Rows are points. Two turns around zero, p and q, are shown by what they do to some points. Write where each new point lands after one turn and then the other. Backwards means that the second turn is done in reverse. Each puzzle has new turns, and all numbers are rounded.
In the rows, 128 means zero.

Turn p:
[143 132  79] => [104 124  83]
[103 135 169] => [145 147 169]
[140 131 138] => [143 124 127]
[127 113 127] => [121 116 133]
Turn q:
[136 137 145] => [140 139 141]
[107  90 112] => [ 86 110 123]
[114 153 152] => [137 164 128]
[138 160 107] => [158 125 103]
[109 107 109] => [100 115 114]
[164 121 143] => [147 114 160]
Where do these land?
q, then p: [145 123 144] => [148 122 140]
p, then q backwards: [124 110 149] => [150 114 138]
q, then p: [124 136 149] => [145 143 126]
q, then p: [119 143  71] => [ 83 107  96]

Turn p:
[112 141 108 108] => [107 120 101 131]
[158 118  92  83] => [140 142  73  97]
[114 113 143 152] => [128 114 160 126]
[134 135 142 162] => [146 124 154 149]
[122 133 156 135] => [119 140 152 137]
Turn q:
[111 140 102 152] => [153 154 110 134]
[130  95 151  99] => [ 91 101 126 110]
[117 142 184 149] => [ 93 136 142 177]
[130 140 100 138] => [157 139 124 124]
[125 134 122 110] => [126 134 137 111]
[156 117 109 121] => [149 103 130 113]
Where do these land?
q, then p: [117 117 106 135] => [136 126 101 128]
q, then p: [180 150 140 155] => [171 138 174 120]
q, then p backwards: [141 170 133 107] => [131 111 169 148]
q, then p: [117 108 132 136] => [126 106 118 125]
p, then q: [133 113 126 115] => [127 130 139 111]
p, then q: [ 81 110 131 120] => [ 87 141 106 112]

Turn p:
[157 141 121 144 127 125] => [161 128 124 135 130 140]
[139 146 142 162 128 146] => [139 129 112 157 146 152]
[126  86 107 126 116 132] => [118  99 122 112  94 129]
[114 124 108 135 153 116] => [131 103 131 124 142 104]
[ 99 140 121 133  83 141] => [110 148  93 150 103 114]
[142  98 138 128 125 104] => [131 114 159 128 106 137]
[120 162 159  70 164 132] => [109 176 154  92 175 120]
Turn q:
[121 202 132 115  91 118] => [ 99 147  82  93 127 179]
[145 143 146 130 131 117] => [113 149 138 115 132 132]
[107 111 134 111 144 121] => [110 113 125 146 125 106]
[115 118 137 129 136 176] => [140 115 129 162 162 137]
[144 106 120 119 135 135] => [140 114 142 122 138 110]
[126 108 143 120 129 112] => [111 118 145 131 117 117]
[142 108 132 119 117 127] => [128 111 148 118 129 126]
[119 137  80 203 120 109] => [188 166 114 136  73 141]
[133 119 129 106 149 137] => [122 119 128 129 149 105]
Where do these land?
q, then p: [122 113 111 138 113 116] => [132 134 126 129 100 142]
q, then p: [127 108 142 134 126 145] => [121 116 136 142 137 148]
q, then p: [147 139 110 133 161 139] => [162 135 145 121 147 116]
q, then p: [167 110 198 138 115 115] => [ 69 164 146 154 161 148]
q, then p: [137 162 125 128 107 146] => [128 130 103  96 147 134]
p, then q backwards: [ 94 135 108 132 164 115] => [136 107 124  88 157 139]
p, then q: [103 129 102  92 111 119] => [102 116 106 101  97 130]

Turn p:
[137 132 116 158 146 109  88 176] => [132 167 109  89  88 106 136 138]
[153 145 111 164 163 111 104 131] => [159 142 103  95 102 129 113 156]
[149 139 132 127 107 119 162 136] => [137 102 108 147 131 116 153 124]
[144 111 127 105 121 142 143 128] => [118  99 146 131 135 118 137 130]
[112 107 133 122  95 157 155 110] => [ 93 109 134 162 157 125 121 124]
[105 109 129 113 161 128 132 120] => [140 142 161 120 152 124 115 127]
[131 126 151  95 105 126 127 106] => [120 111 153 154 125 154 143 119]
[105 104 151 123 109 119 149 101] => [123 134 147 176 151 134 129 131]
[115 104 144 113 113 158 130  90] => [ 97 114 156 152 151 151 113 136]
[124 159  78 146 152 102  91 152] => [155 154 103  87  85 114  99 108]
[133 173 136 142 136 136 126 158] => [133 136  89  97 129 138 150 114]
Turn q:
[133 157 161 138 111 119 103  94] => [154 121 122 146 162 112  88 118]
[121 118 115 134 101 140 133 160] => [109 141 128 125  97 126 132 101]
[133 158 146 154 143 119 129 127] => [135 139 145 160 148 139 114 134]
[ 86  92 123 135 121 126 132 143] => [105 111  96 139  94 140 139 123]
[187 134 135  96 147 120 141 114] => [159 135 162 106 152  96 152 153]
[ 91 104 129 125 131 164 129 152] => [111 104 126 122  80 152 122 123]
[190 139 119 107 139 115 174  84] => [188 161 140 102 161 112 166 153]
[106 128 125 114 127 113 124 148] => [106 109 127 133 130 132 142 113]
[120 158 115 133 131 131 106 109] => [123 131 125 119 159 145 102 124]
[113  91 113 145 130 133 109 149] => [ 90 128 109 129  97 125 123 140]
Where do these land?
q, then p: [ 99 130  98 132 130 135 146 113] => [110  98 126 111 144 125 108 114]
p, then q: [116 132 179 140 168 151 133 129] => [131 113 183 118 124 163 143 141]
p, then q backwards: [121 142 181 130 154 121 150 125] => [135 154 111 125 151 102 166 103]
p, then q: [124 118 104 104 117 158 145 117] => [121  99  99 137 123 122 121 156]
q, then p: [155 153 131 138  96 109  68 137] => [169 179 145 126 107 161 107 125]
q, then p: [134 137  98 109 118 124 133 138] => [143 116 142 134 151 141 126 110]
q, then p backwards: [105  93 105 107 121 101 122 123] => [152 149 132 144 107 153 140 160]
p, then q: [126 119 115 140  92 132 133 144] => [114 136  94 141 136 141 134 118]
p, then q: [166 125 128 149 100 107 104 109] => [109 157 119 129  93 116 119  92]
p, then q: [133 131 143 132 185 143 147 144] => [129 108 172 113 139 124 163 148]
